Each point is reached from the start by the listed moves, each made once or not at all, plus a little noise. Is the number of moves made odd or even? Then give how often each move was made.

Moves:
(1): [31  0 -8 -1 11 -3]
(2): [ 6 29  5 -5 -2  0]
(3): [ 11  -8  43  11   2 -11]
Start: [ 16 -21 -20  -4  14  13]
Points:
[ 60 -29  13   7  26  -3] -> even (1, 0, 1)
[ 17 -22 -21  -4  13  14] -> even (0, 0, 0)
[ 21   7 -14 -11  14  12] -> odd (0, 1, 0)
[ 50 -21 -25  -6  23  10] -> odd (1, 0, 0)

Moves:
(1): [35  3 -3 -2  1  9 15  1  3]
(2): [  8  50   3 -16   4  -6  -5  -6   2]
(3): [ 1  1 58 -1 21  1  4 10 -9]
(4): [ 5  5  2 37  5 -5 -2 -4  0]
(5): [-4 -5 -9 -2 32  5 -6  3  2]
(6): [-11   8  -2   2  -4  48   0  -1   3]
(7): [-12   4  -5  -2   6  -4  35   0   5]
(8): [ -6   7  -8  -5  -4  -5  -4  39 -17]
(9): [-3  4  5  3 -3 -4 -5 10 36]
Start: [ 31 -15  -4 -15  -1  -3   8   3 -15]
Points:
[ 25  -6  47 -20  15  -7   7  51 -41] -> even (0, 0, 1, 0, 0, 0, 0, 1, 0)
[ 14  -8 -10 -12  25  45  -3  15  27] -> odd (0, 0, 0, 0, 1, 1, 0, 0, 1)
[ 22  47 -14 -35   5 -17  35  37 -24] -> odd (0, 1, 0, 0, 0, 0, 1, 1, 0)
[ 39  49  51   2  25 -19   1  44 -38] -> even (0, 1, 1, 1, 0, 0, 0, 1, 0)
[ 15  46  41 -37  56 -16  28  60   4] -> even (0, 1, 1, 0, 1, 0, 1, 1, 1)
[ 18 -12  44 -14  49  50   5  16 -17] -> odd (0, 0, 1, 0, 1, 1, 0, 0, 0)

Moves:
(1): [18  7  7 -5  5 -9 -7  0  0 -2  9  8  1 -7  2]
(2): [-5 31 -6  5 -4  5 -1  8 -7  9  1  3  4  1  4]
(3): [ -8   0  18 -15   9   4 -13  -1  11  11  -2 -12   3  -4  -4]
(4): [-1  2  5 25  4  4  0  6  6  7  7  5  5 -3 -2]
(5): [-1  5  0 -5 19 -2  1  2 10 -3 -3  3  9  6 13]
(6): [ 12   0   2  -4   3  18  -1  -5   4  -3  -7 -10   7  -3  -2]
(7): [  8   6  13 -14  -6  -1  32   4   6   1   3   3  -9   1  -5]
(8): [  2  -5   7  -9  -4  -2  -3  20   5  -8 -14   6  -9   2  12]
(9): [  3   3  -3  -2 -11  -5   0  -3  30   5   2   1  10  -3   1]
(10): [ 6 -6 -9 -2  3  0  6  5  1 20  3  1  2 -5  8]
(11): [-2 -1 -5 -4  5 12 -7  7  1 -8 35 -3  3  0 -5]
(12): [ -5  -2   2 -10   7  12  -7  -9  -1  -2   4  24   3  -4   2]
(13): [-2 -8  6 -2 -4 -2 -5  4 -7  3 -1  3 20  8 -4]
(14): [ 5  3  0  2 -3  0 -1 -4 -2  8  0 -1 -9 20  2]
Start: [ 21   6  -3   3   4   2  -2  -9   3  -2 -11  -4  -4  -7  -3]
Points:
[  1  28   9 -14   8  19 -27   7   0  12  22 -11  23  -2 -12] -> even (0, 1, 1, 0, 0, 0, 0, 0, 0, 0, 1, 0, 1, 0)
[ 44  10  26 -42  21 -13  12   3  53  31   1   2  33 -11   7] -> odd (1, 0, 1, 0, 1, 0, 1, 0, 1, 1, 0, 0, 1, 0)
[ 45  50  35 -35  22  14   5   1  19  22 -12  -8  24  21   2] -> even (1, 1, 1, 0, 1, 1, 1, 0, 0, 0, 0, 0, 1, 1)
[ 41   6  39 -15  37  11 -30  17  33   4 -20  -1  34  -7  14] -> odd (1, 0, 1, 1, 1, 1, 0, 1, 0, 0, 0, 0, 1, 0)
[ 39  47  16   2  16  24  25  20  26   8 -25   2  -5  20  19] -> odd (0, 1, 0, 1, 1, 1, 1, 1, 0, 0, 0, 0, 0, 1)
[ 15   5  15 -30  18  -3 -19  10  60   2 -29  -7   9  -4  20] -> even (0, 0, 1, 0, 1, 0, 0, 1, 1, 0, 0, 0, 0, 0)
[ 29  47  14  12   6   0 -23   0  43  27   4   0  20 -22   2] -> odd (1, 1, 1, 1, 0, 0, 0, 0, 1, 0, 0, 0, 0, 0)
[  6  44  16 -43  33  32   4   0  23   6  25  13   5  -5   0] -> even (0, 1, 1, 0, 1, 0, 1, 0, 0, 0, 1, 1, 0, 0)

Moves:
(1): [22 -4  2 -1  6  9 -4 -2 -1 -4  1  3 -4 -1 -3  2 -9  5  3 -3 -2 -1 -1 -1
  8]
(2): [ 7 20 -3  1  7  2  0  6 -1 -2  4  1 -3  0 -5  8  1  0 -2 -2 -3 -6 -1  2
  2]
(3): [-4  1 18  1  1 12  4  7 -2 -2  1 -9  4  2 -1 -5  7  1  0  2 -1  0 -6 -1
 -3]
(4): [ 6  5  1 21  0  2 -5 -3  1  2 -1  4 -1  4  3  2  1  5 -2  2  0  5  4  2
  3]
(5): [ -4  -5 -11   2  15   1   2   6   4   2  -1   5  -4  -5  -1   3   5  10
  -4  -4   7   4  -2  -4   3]
(6): [-2 -3 -6 -4 -6 12 -2 -1  6 -1 -5 -2 -3  0 -1  1  3  2 -3 -3  2 -1  4  0
 -2]
(7): [ 2  3 -2  7  1  3 17 -3  3 -2 -4  4  3 -8 -4  4  1 -3  8 -6 -2 -6  5 -5
 -4]
(8): [ 8 -7 -1 -1 -3 -9  6 20 -1 -4  0 -6  6 -5 11  8  1  0 -2 -3  0  4 -5  4
 -4]
(9): [ 2  2  5  0  7 -5 -2  1 16  0 -1 -1  5  2  8 -1  4 -2  2  7  3  1 -2 -1
 -8]
(10): [ 4  6 -3 -4 -3  3  9  1  1 15 -4 -7  7 -3  1 -3 -3  2 -3 -5 -6 -3 -1 -1
  6]
(11): [ 1 -4 -1  5 -5  3 -2  3  0  1 20  3  0 -5  9  0 -2  1 -1  3  2 -5 -1 -6
 -2]
(12): [ 0  1  5 -2 -5  0  2  1 -2  3 -4 13 -2 -2  1  0  0 -1 -2  6 -1 -2  1 -2
 -2]
(13): [ 0  0 -3 -1 -3  0 -1  0 -4 -1  2  4 12  6 -4 -1 -3  6 -2  2  2 -1 -2 -2
 -5]
(14): [ 1 -1  0  3  2  3  5 -1 -4  3  6 -1 -2 20  3 -1  5 -5  3 -1 -4  3 -1 -5
 -7]
(15): [-2  3 -1 -3  6  1  1 -5 -2  0 -4  0  5 -2 13  4  3  0  4  2  3  1  3  6
  0]
(16): [-1 -7  3 -2  0  2  0 -1  6  4  3 -4  0  1  0 16 -2  3  0 -8  2 -5 -7  4
 -1]
(17): [ 8 -2 -1  0 -3  0 -5 -1 -6  7  4  0  6 -3 -2 10 22  1  1  1 -3  3  0 -6
 -7]
(18): [ 2  3  2 -3 -3 -8  4  1  4 -5  0  3 -5  1 -2  2 -1 17  1  3 -2  1  1  2
  5]
(19): [-7  0  0  2  0 -1 -4  6  2  3  1  2  3 -1 -3 -3 -2  2 16 -6 -4 -2 -2  2
 -1]
(20): [ 0  1 -5 -5 -3  3  7  8 -1  0  0 -8 -4  5 -7  3 -2 -8  5 21  1 -2 -6 -2
  4]
(21): [ 7 -2 -2  0 -4  0  0 -3  3  8  2  1  1 -3 -2 -4  6  2  0 -2 16 -8  4 12
 -1]
(22): [ 0  3  2 -1 -3  2  3  2  2  2  5  2 -4 -2  0  3 -5 -4  3 -1  4 13  4 -4
 -3]
(23): [ 2 -3  9 -3  7 -3 -4  7  8  4  2 -1  4  0 -1  6 -5  1 -1  7 -1  0 22  4
 -9]
(24): [ -2   3   2   2   6   5   0  -6   7  -2   6   5   3  -1  -3  -1   3  -4
  -5   4 -12   3  -3  13  -3]
Start: [ 16  11   3   1   2   4  -8   8  -3   6  -9   8   8  -4   2  -4   1   8
 -11   3   0   9  -8   7   9]
Points:
[ 27  17   3   6  17  31   4  21  13  26  -7   1  30  -3  -1  16  30  39
 -19  36 -10  20   6  17   1] -> even (0, 0, 1, 1, 1, 1, 0, 0, 0, 1, 0, 0, 1, 0, 1, 0, 1, 1, 0, 1, 0, 0, 1, 1)
[ 42  25  -9  15   9  10  15  48  13  32  22  14  17  12  24  34   2  13
 -14  20   6  16 -25  -8  -3] -> odd (0, 1, 0, 1, 1, 0, 0, 1, 1, 1, 1, 1, 1, 1, 0, 1, 0, 0, 0, 1, 0, 1, 0, 0)
[ 56   0  17  15  -4  18 -31  15  33  29  25  23  23  -5   6  27   9  48
   8   2  20   9  17  15 -14] -> odd (1, 0, 0, 1, 0, 1, 0, 0, 1, 0, 1, 0, 1, 0, 0, 1, 1, 1, 1, 0, 1, 1, 1, 0)
[ 29   2 -15   3  11  22  26  43  24  20   5  -1  20 -23   9  16   1  10
 -20  15 -11   5   7   8   1] -> odd (0, 0, 0, 0, 1, 1, 1, 1, 0, 1, 1, 0, 0, 0, 0, 0, 0, 0, 0, 1, 0, 0, 1, 1)
[ 54  36 -15  26  35  20  12  28   5  14  -8  21  34 -21   6  20   2  32
   1 -17 -19  10 -13  23  16] -> odd (1, 1, 0, 1, 1, 0, 1, 1, 0, 1, 0, 0, 1, 0, 1, 0, 0, 0, 1, 0, 0, 0, 0, 1)
[ 45   9  16  17  17  27 -13   5  30  22  -9  15  22 -12  12  39  13  17
  19  -3   1  17  22   7 -14] -> odd (1, 0, 0, 1, 0, 1, 1, 0, 1, 0, 0, 0, 0, 0, 1, 1, 1, 0, 1, 0, 0, 1, 1, 0)
[ 60  30   5  13  12  26   1   5  22  13  -1  23  15  -7  -1  38 -10  42
  -1  -8  20   1  27  27   2] -> even (1, 1, 0, 1, 0, 1, 1, 0, 0, 0, 0, 0, 1, 0, 1, 1, 0, 1, 0, 0, 1, 1, 1, 0)
[ 21  42  26   1   6  42  20  38  35  28  13   9  22 -17  -1   7   2  -4
  10  30 -20  -1   8   4 -14] -> odd (0, 1, 1, 0, 0, 1, 1, 0, 1, 1, 1, 1, 0, 0, 0, 0, 0, 0, 1, 1, 0, 1, 1, 1)
[ 49  41   2  23  -6  35  10  25  26  47  25  27  34   4  -3  16  27   5
   8  27  -9   4  18   9 -27] -> odd (0, 1, 0, 1, 0, 1, 1, 0, 1, 1, 1, 1, 1, 1, 0, 0, 1, 0, 1, 1, 1, 1, 1, 1)
[ 59  28  13  12  27  43   8  31  22  29   0  15  26   4  24  28  19  29
 -19  -3   9  17 -18  29  -3] -> odd (1, 1, 1, 1, 1, 1, 0, 1, 1, 1, 0, 1, 1, 1, 1, 1, 0, 0, 0, 0, 1, 1, 0, 1)
